Every row gives one point. To make a cloud, some directions were put in groups of two or more. Within a group, all points are equally far from the middle, so they leave a hole (a ring in 2 directions, a hollow ball in 3). The other directions are filled evenly. Then the cloud was stretched, turned, moved and blurred a little. How many holes are there, and how many directions does each take, smallest first?

Cloud, 22 rows:
[[ 34 -54  14]
 [  3  23 -53]
 [-10 -47 -34]
 [ 21 -34 -44]
 [ 41   5  19]
 [ 33 -44  33]
 [ 19  -3  38]
 [-39 -16  11]
 [ 29   9  26]
 [ 25 -32  42]
 [ 51 -11 -26]
 [ -9 -49  32]
 [-24  27 -20]
 [ 17  30  -1]
 [ 30 -52  25]
 [ 53 -10 -20]
 [ 24 -14 -53]
 [ 49  10  -3]
 [-14 -31 -48]
 [ 24 -46 -32]
 [-22 -30 -45]
 [ 36  24 -25]]
Holes: 1 (3)

Cloud (27 x 4):
[[  1 -39  42 -19]
 [-25   5 -76   2]
 [ -4   2  55 -36]
 [-20  -4 -48 -43]
 [ 39 -28 -17   4]
 [-26  47 -50   6]
 [ 11  17  11  39]
 [  6  -8  48 -52]
 [-16  40  34  -9]
 [ 22  16  -2  39]
 [ 34 -39  11 -24]
 [-27  21 -72   4]
 [-38 -32  15  16]
 [  2  17  34  22]
 [ 14  30  16  28]
 [-56  23 -54  31]
 [-23  -7 -59 -32]
 [ -4  54   6   6]
 [-44 -14 -15 -57]
 [-24   2 -73  -7]
 [ 13  36 -34 -21]
 [ 22  31 -26 -24]
 [-19   0 -55 -36]
 [  2 -42  39 -20]
 [ 19  17   1  40]
 [ 44  17 -10   7]
 [-38 -22 -36 -47]]
Holes: 2 (2, 2)

Cloud, 48 rows:
[[ 62 -32 -47  -3  16 -56]
 [ 46  12  35   9   0   9]
 [ 34 -12   0 -13  20  50]
 [-26 -40  34 -22   4 -23]
 [ 17 -56  14  54  27  58]
 [ 22  47 -20 -19 -31 -22]
 [ 32 -16 -43  34 -40 -47]
 [ 73 -25  -2   4  32  -9]
 [ -2 -28  40  42  21 -26]
 [ 53  -7  33  11  42  43]
 [ -8  32 -30  41  38  10]
 [ 45 -30 -55 -39  30 -14]
 [ 21 -11 -65  -1 -41  32]
 [-37 -25 -35 -29  -4  15]
 [ 34 -25  39  29  35 -17]
 [-43 -37  19  -2  34 -20]
 [ 39  28   6   8 -21 -29]
 [ 69 -38  16  24  14   9]
 [ 54  -3 -13  -5 -40  19]
 [  2  21  10   5 -20  47]
 [ 48   2 -64 -11  37   4]
 [-41 -26  11 -41  -8  15]
 [ 29   4  33  10   6  54]
 [  1 -28 -19  85  19  33]
 [ 33  -5 -10   6  80  23]
 [-11   9 -10 -50   2  26]
 [ 50  -4 -71 -35   8  14]
 [ 25  16  29  66  11 -19]
 [-22 -28  28 -17 -31   9]
 [ 73 -15 -31  11 -50  -2]
 [ 54  15 -17  -2  42 -20]
 [-48  19 -15 -37  35  -2]
 [  7   4 -39  61  -7  14]
 [  7  26 -21  26 -21 -47]
 [ -1 -38  21  59  27 -19]
 [  4  31 -15  23  19  56]
 [  6  18  18 -41  43   2]
 [-42  32 -22 -27 -24  15]
 [ 42  26  -1  63  30 -20]
 [ 51 -22   1  58  58 -25]
 [-35 -26  -6  45   0  13]
 [ 34  19 -27 -37  20  11]
 [-16   0 -18  24  70  29]
 [ 40  23  27 -15  16 -11]
 [ 25   7  54  -5  19  10]
 [ 17 -49  17  22 -13  21]
 [-34 -27  -7  16  29  35]
 [ -5 -33 -70  31 -19   0]]
Holes: 1 (4)

Cloud (73 x 8):
[[ 53  34 -27  51 -24 -30  17  40]
 [-39  -5 -12  64  -6  -1 -17  56]
 [ -3  57 -26  35 -16  23  42   5]
 [ 49  -6 -40  14   6  -3  13  33]
 [ -2 -12  60  -6  31  26  22 -23]
 [-40  34 -12  55  29  31   5   0]
 [  8  47 -11  84 -42  -5  33 -22]
 [ -4  45 -40  11 -31 -16  -7 -59]
 [ 12 -42 -37   7 -21 -19   3  17]
 [-29  51  -1 -35  32   4  19 -37]
 [ 30 -26  12  59 -25  15 -25  53]
 [ 17 -11  31 -56  14  15  29 -35]
 [ -3  49 -20  56 -19  12 -30  37]
 [-26   7  55  14  21 -55 -68   9]
 [ 62  35 -40  19   2   1  13 -40]
 [-55  -9  37 -39  41 -27 -14  -3]
 [-31  14  10  52 -10  21 -45  -8]
 [-64  35  -1 -20  30  23  53  32]
 [-15  15  31  48  43 -15  43 -35]
 [  8 -34  -6 -42  34 -19 -15 -64]
 [-12  -6   0  -1 -29  29   3 -25]
 [-39  37  -6 -10  69  14 -11 -29]
 [ -6  23 -22  -2  18 -52 -24 -56]
 [  3  -9 -27  59   0  -4  41 -28]
 [-33 -25  58  -9  68  26  26 -10]
 [-26  -3  45  -5  17 -25  60  -5]
 [ -3  41  16   1  19 -53  66  12]
 [ 21  59  33 -30   5 -34  -8 -26]
 [-21 -33 -35  -8 -17 -26  67  27]
 [-33  50  -5  12 -24  11   4   1]
 [-31   1 -15  59 -15   7 -34  25]
 [ 13  61   9 -45 -30 -27  -6 -14]
 [ 15  30 -21  19  14 -71  12 -33]
 [ -6 -12  35 -53  -7  -3  -4 -39]
 [-36  35  18   8  46  -1  66 -37]
 [ 38   0 -39 -36  -1 -34  -4  36]
 [-24  38  15 -43  -3 -53 -19  13]
 [ 35  69 -10 -32 -40 -12   9 -49]
 [-30  27 -11 -53 -26 -37  40 -41]
 [  1 -36 -43  -6 -36  -3  -5  13]
 [ -6  39 -83  -5 -28  -8  47 -18]
 [ 35  18 -18  -9 -34  11  -1  43]
 [ 18 -26  -2  40  22  40   7 -12]
 [  9 -12 -17  31 -49  13   0  -6]
 [ 30 -25 -18  35  -9 -35   8 -32]
 [-14 -38  55  21  55 -15  -2  30]
 [ 14  62  -2  -3 -48 -20  24  13]
 [ 39  55 -15  -2 -35  19  17 -15]
 [-39   9 -12 -25 -23 -36  47  15]
 [-25  41  23  16  38 -13  -5 -37]
 [-46  19  -4  56  20  39  26  -2]
 [ 61  32   8 -21 -19 -60  32  12]
 [-12  24  11  73  37 -31  -1  58]
 [ 52  36   9 -29   2 -72 -40 -13]
 [ 62 -27 -70 -32 -17 -23  -7 -24]
 [-13  13 -46  57 -16 -26  40  21]
 [  4   6  41  24  -9  22  30 -42]
 [ 71   2  -3  16  -5   7 -16 -49]
 [ 33  46 -47  -9 -57 -18  -1  13]
 [ 27  28 -13  33  12 -37 -44  38]
 [ 27  19  54 -17  22  41 -30 -13]
 [-12 -53 -32 -40 -12 -31 -32  31]
 [  1  -1  36 -48  52   8   2  52]
 [ 37  13  34 -32   2  28  28 -26]
 [  6  -6  -2 -54   9   4 -13  60]
 [ -7  30 -38   1  -7  13   7  55]
 [-20  38  16  20  37 -19 -24 -34]
 [ 37   6  17  19  55  30 -28  -7]
 [ 36   3  -8  25  -8  49 -25  21]
 [  2  42 -55  -3   9 -21  17 -70]
 [ -8 -10  46 -36 -25  23 -42   1]
 [ 66  35  34   9  17 -49  31  -3]
 [-19  38 -33 -24 -32 -25  -6  36]]
Holes: 2 (2, 3)

Cloud (106 x 9):
[[-14  22   7  -2 -41 -28 -14  55 -49]
 [  2   4  14  -9 -31  19 -33 -30  -4]
 [-24  42 -12 -19  19 -30   3  64 -20]
 [ 18 -29 -12  12  16  -6  21  -2  -2]
 [-19  39   2 -38  15  13   8 -16  -1]
 [-13 -18 -24  14  24 -38 -14  26 -32]
 [-51  15  18 -18  -6 -17  10   9  -6]
 [-31 -21  13   4 -36 -31 -42 -77  16]
 [  3 -28  18 -19  13 -68 -22 -30  21]
 [-41 -14 -18  13 -42  38  26  45 -31]
 [-12  -6  28  16 -20  -8 -40 -10  10]
 [  4 -48 -19 -11  14  14  13  43  -4]
 [  9  20  -8  29 -31 -56  22  32 -66]
 [-23  29  10  20 -23  10  -8  15  -9]
 [-50  -9  11  20 -50 -20 -17 -28   7]
 [-16 -31   7 -33  33  15  38 -18 -20]
 [ 13 -22  -2   5  32  22   8 -33  10]
 [-48  30   8  15 -70 -27 -20   7 -27]
 [ 47  31 -15   8  -3 -30 -10 -12 -33]
 [  4   3 -12 -16 -53  16 -20  39 -13]
 [ -3  44 -70 -12  36   8  26  37 -36]
 [ 23  28 -14  -6 -59  -2 -19  -9  -7]
 [ -9  40  35   5   1 -23   7 -24 -66]
 [ 33   3 -39  -7  35 -28  38 -36   6]
 [ 13   8  -8  25  54 -44   7 -34   1]
 [-13  72  -1 -21 -20   0  38  -6 -41]
 [-12  -1 -22  18  21 -52   9 -46  20]
 [-59 -17   9 -10   9 -13 -29 -35  39]
 [ 30 -17  16  16  51 -30 -26  27 -15]
 [ -7  19   8  32 -46 -22   9  -5 -32]
 [-33  26 -28  -9 -47  18  29 -44 -44]
 [ -5   4  40 -32  -3 -25   9 -56 -54]
 [-29  19 -14  27   2 -26  30 -10 -24]
 [-26 -19  20  27   8  22  31 -43  -9]
 [ 19  -9  -1 -15 -36  15 -23 -37 -20]
 [-37  13 -33  -9 -45  37  24  20 -19]
 [-39 -49  -3 -34   2  -1 -30  60   4]
 [  8  -6 -23  -5  31 -63  -9  90 -25]
 [ -2 -44  11   1 -13 -15   1 -37  21]
 [ 41 -26  48  14 -12 -34  57 -75 -12]
 [-47  -8 -32 -21 -22  29  26  -6  19]
 [ 18  19  -9   1  40 -18  37  36 -15]
 [  1  10 -21 -19  23   3 -57   2  18]
 [-32   1  31  22  -9 -19 -25 -35 -10]
 [ -7 -15   8  19 -30  24  27  20 -28]
 [ 16  11 -24  -7   5  38  37  51 -34]
 [ 18   9 -12 -11  46 -30 -11 -20 -16]
 [  0 -31  19  11  19 -21  -5  -8  22]
 [-47  39  -1   4 -11   5  65 -38 -27]
 [-28 -80  -6 -28 -25  21  15  41  22]
 [-19 -32 -30   7   3 -37 -12 -30   0]
 [  7 -36 -34  -1 -14  -8  75  20 -49]
 [-64 -11  35  41  -6 -16 -28 -54 -14]
 [ 11 -40  -9 -43  15 -10 -35   7  25]
 [-21 -82  21 -14  10  10  18 -48  38]
 [ 47 -22  -5 -20  -7 -23  28  25 -41]
 [  0 -44 -16  -2  18  21  47 -21   2]
 [ 21 -43 -29 -56   4 -20 -47  47  28]
 [ -8 -16  -6  27  -4 -19 -32  48  -8]
 [  2 -10  21 -10 -25 -39  -4 -43  18]
 [-64 -13  11  -4   5   3  -4 -53  20]
 [-36 -41  17 -41 -25   7   8 -52  23]
 [-47 -35  57  10 -50  20  39 -28  11]
 [  7  23 -32  -1 -52 -46 -49  30 -18]
 [ 26 -10   8   7  10  13  28  34 -15]
 [-10 -37 -10 -10  12  13 -35  62  35]
 [-28  12 -30 -17 -29  38 -28 -14 -10]
 [ 26  23 -31 -22  22   8  41 -34 -30]
 [-24 -30  -7   9  17 -13  15  37   6]
 [-33  -6 -47 -19 -40  35   9  31 -10]
 [  3  16 -38  -3 -18 -29 -39  -4 -28]
 [-19   4   3  14 -46  18 -26  -5 -20]
 [ 12  -2  10 -25 -46 -36  -6  21 -15]
 [-12 -22   4  23  14  20  -4 -16   5]
 [  2  14  -8 -12 -38  18 -22  30 -42]
 [ -5 -14  21  -4  30 -77 -33  33  14]
 [-13  22  25 -31 -26  10  30  37 -20]
 [ -8 -33  10   1  29   5   6  14  29]
 [ -7 -44   8  16 -41  -5  13  13 -21]
 [-44  53 -21  -8 -61  -5 -19  38 -42]
 [-15 -23  23   0  20 -22 -31 -45  30]
 [-35  48  -5 -26 -15  -3 -31  -3   4]
 [ 24 -67 -14  37  32 -32  37 -20 -18]
 [-19 -13 -21 -33 -11  20  41 -43  -6]
 [-25  16  17  54 -57  -6   9  24 -22]
 [  3  32 -12 -16 -14  16  36 -49 -38]
 [ 38   2   4 -17 -21 -35  -7  -2 -13]
 [-43 -36  49  33 -22  25   0 -95  23]
 [ -6  -3  -5  30  15  29  46 -58 -25]
 [-41 -40  26 -17  36   5   4 -30  15]
 [-46  -3  22  33 -62  31   1 -16   0]
 [-89   2 -22 -34 -11 -31 -35 -16  27]
 [  7  -2 -20 -12  26 -72  13   7 -13]
 [-11  20  34  18 -31 -56 -22  42 -32]
 [-25  24  17   1 -21 -30   8 -51 -35]
 [-25 -39  17  15  10  -7 -17 -45  12]
 [ 12 -20  19  16  19   8  52 -69 -32]
 [ -9 -46   5 -57 -11  -6  -6  19  41]
 [ -8  -8   8  25  -4 -18  44 -47 -38]
 [ 45  36 -55 -27 -22  16  44  42 -39]
 [  4  57 -24  51 -18 -14  40  43 -56]
 [ 28  11  -9   4   9  14  42  36 -33]
 [ 48  -6  -4 -21  62 -38  -5 -54   8]
 [  7 -36   6 -19  -9   9  63 -30 -49]
 [-33 -31  47  23   8  30  37 -66  -1]
 [-24  -2  -4  45 -39  -2  34 -23 -33]]
Holes: 0

Cloud (89 x 9):
[[ 30  25 -16 -35 -16  49  75  19  25]
 [-20  -7  -4 -41  35  21  23 -11 -24]
 [-22 -58  -7  29  -6 -31  -9  58   0]
 [-23  21   4 -47  40  33  86 -20  16]
 [ 22   5 -15  22 -12 -25  15 -27  41]
 [ 27  87 -18 -36  35  10  72 -21  10]
 [-23  42   2  50  21  20 -16  -2  47]
 [-61 -37  -7 -28  14  13   8  -8  -6]
 [ 32 -45 -26  32 -11 -31 -24 -29 -40]
 [ 10  34 -11 -10  14  14  72  29 -17]
 [  4 -15   7 -14   2 -73   5  22 -35]
 [-47  56   0 -13   8  51  10 -18  15]
 [ 19  37  -5 -26 -44   7  12  -7 -22]
 [  3 -33  17 -13 -27 -14 -22  20  37]
 [  1   5 -28  43   8  38   7  -3  -1]
 [-19  29  23  38  -9 -48  -8  12 -14]
 [  7   2  47   2 -16 -48  54   6 -16]
 [-72  20  -5  -6  28  -9  -2 -25  26]
 [-28  46  -5  -3  38 -26  22  -3   7]
 [-31  51   3  -4  11  -3 -24 -27  37]
 [-24  -2 -25  -4 -40 -35 -30 -11   3]
 [ 60  35 -25  11 -14  43  -7 -56  35]
 [  0  11 -39  12 -33   7 -18  10 -12]
 [-11 -42  -5  46  -6  20  15  13 -16]
 [  8 -64 -28  -1 -25  31 -53  -9  -5]
 [ 43  23 -23 -39   8  60  47 -14  45]
 [ -3 -43  32  -7  -5 -20 -27   5   3]
 [  5  71  22 -13  17   9  83  23  -3]
 [-47  -4 -48   7  17  22 -26  20 -17]
 [ 25  17   2  12 -15 -10 -52   6 -22]
 [ 11   3  -2  32  27  17 -28  27  -7]
 [ 24   6  -2 -31   4   9 -31 -13 -35]
 [  2 -72   2  25 -44  -5 -84 -14   1]
 [ 32 -34 -51   4 -59  16 -71   0 -27]
 [-11  48  15   7  17  29  10  -3  -1]
 [  3  16  19  26 -34 -25 -41 -13  33]
 [-59  -6  22  25  21   4  19 -20 -12]
 [-48 -32  15  22  23 -43 -51  -5 -24]
 [-38  48 -16 -40  20   0  -5 -18  27]
 [-30 -10  45 -19 -35  24  16  -5   8]
 [ 32   7  23  47 -21 -51 -31  11   6]
 [ 27 -21 -16 -29  -6 -13 -19  -7  49]
 [-39 -24   6  14  15  19 -54 -42  45]
 [  2 -16 -41   0 -20  12 -24  15 -38]
 [ 52  34  13  13  -4  36  24 -19  24]
 [ 17 -20  31  26   1 -27 -27 -28 -27]
 [-23  -4 -41   5  12  20 -14  30  22]
 [ 19  18  -7   6  16  -5  -8 -35 -47]
 [  2  -3  43   6   4 -32  13  -8   7]
 [ 12  32  14  22 -15 -16 -23   2  29]
 [ 19  27  10 -50  27  16  31  12 -21]
 [ 20  25  23 -40 -14  23  28 -11  -9]
 [ -4  10  24   5 -26 -14  -2 -51  -6]
 [-42   4 -16 -15   3 -26 -22 -35  12]
 [-13 -22  13  18  34 -24 -52 -42  -6]
 [ 30  12   1 -31  -7  -1  52 -23 -21]
 [-21  19  -3  30  -4  41 -26  18  35]
 [ 10  42   7  12  30  13  47  28  59]
 [  6  -2  -3  15 -25   2 -32  34  25]
 [ 27  13  -8  14 -10 -11 -11  16  36]
 [ 16  11  -6   7 -19  10 -69  -4 -11]
 [ 28  37 -34 -65  43  22  39 -35 -10]
 [ 10  26 -13  27 -40 -50   9   7 -11]
 [  8  52 -20 -72  32  36  50 -18   5]
 [-35 -23 -33 -10  36  39   9 -10 -15]
 [-33 -10  38  15  19 -35   6   6  -4]
 [-69  31   4 -36  23   3  17   2  37]
 [ -1 -25  33 -29 -27 -26 -18  14  19]
 [ 37   3  -8  47 -10  20  -2 -59  26]
 [ 37   1   3  40 -34 -13 -29  38  -1]
 [-11  76  14 -28  47  35  95   7  12]
 [  5  -9 -29 -11  24  -6 -58  -8  40]
 [-27  28 -12 -38  39 -25  36   6  16]
 [-32  60  12 -14   8   3  24   4  25]
 [-27 -36  26 -23  31 -18 -17   9   7]
 [-28  37   2 -74  36  48  32  21  16]
 [ -2  18   8 -18 -20  21  -7 -11 -25]
 [  3  -3   7 -10  13  48  17 -38  61]
 [ 27   8 -14 -18  -1  -8  30 -24  63]
 [ 54  15  12 -32  10  22   6 -12  -2]
 [-22 -22  19  -3  32 -16 -30 -28  -1]
 [-43  65 -17 -48  19  52  66   5  36]
 [ -9 -62 -15 -10 -21  40 -23   5  11]
 [ -7  -6 -54   2   5  60 -45 -25  18]
 [ 67  40  -5  18 -30  -6  21  14  29]
 [ 21  -4 -36  -2  24  43  11 -22  10]
 [ 12  69  11 -26  18   1  52   9   2]
 [ -1  30  15 -35  30 -28  46 -38  20]
 [ -2   2 -18 -39  -2  18 -24 -32 -31]]
Holes: 2 (2, 2)
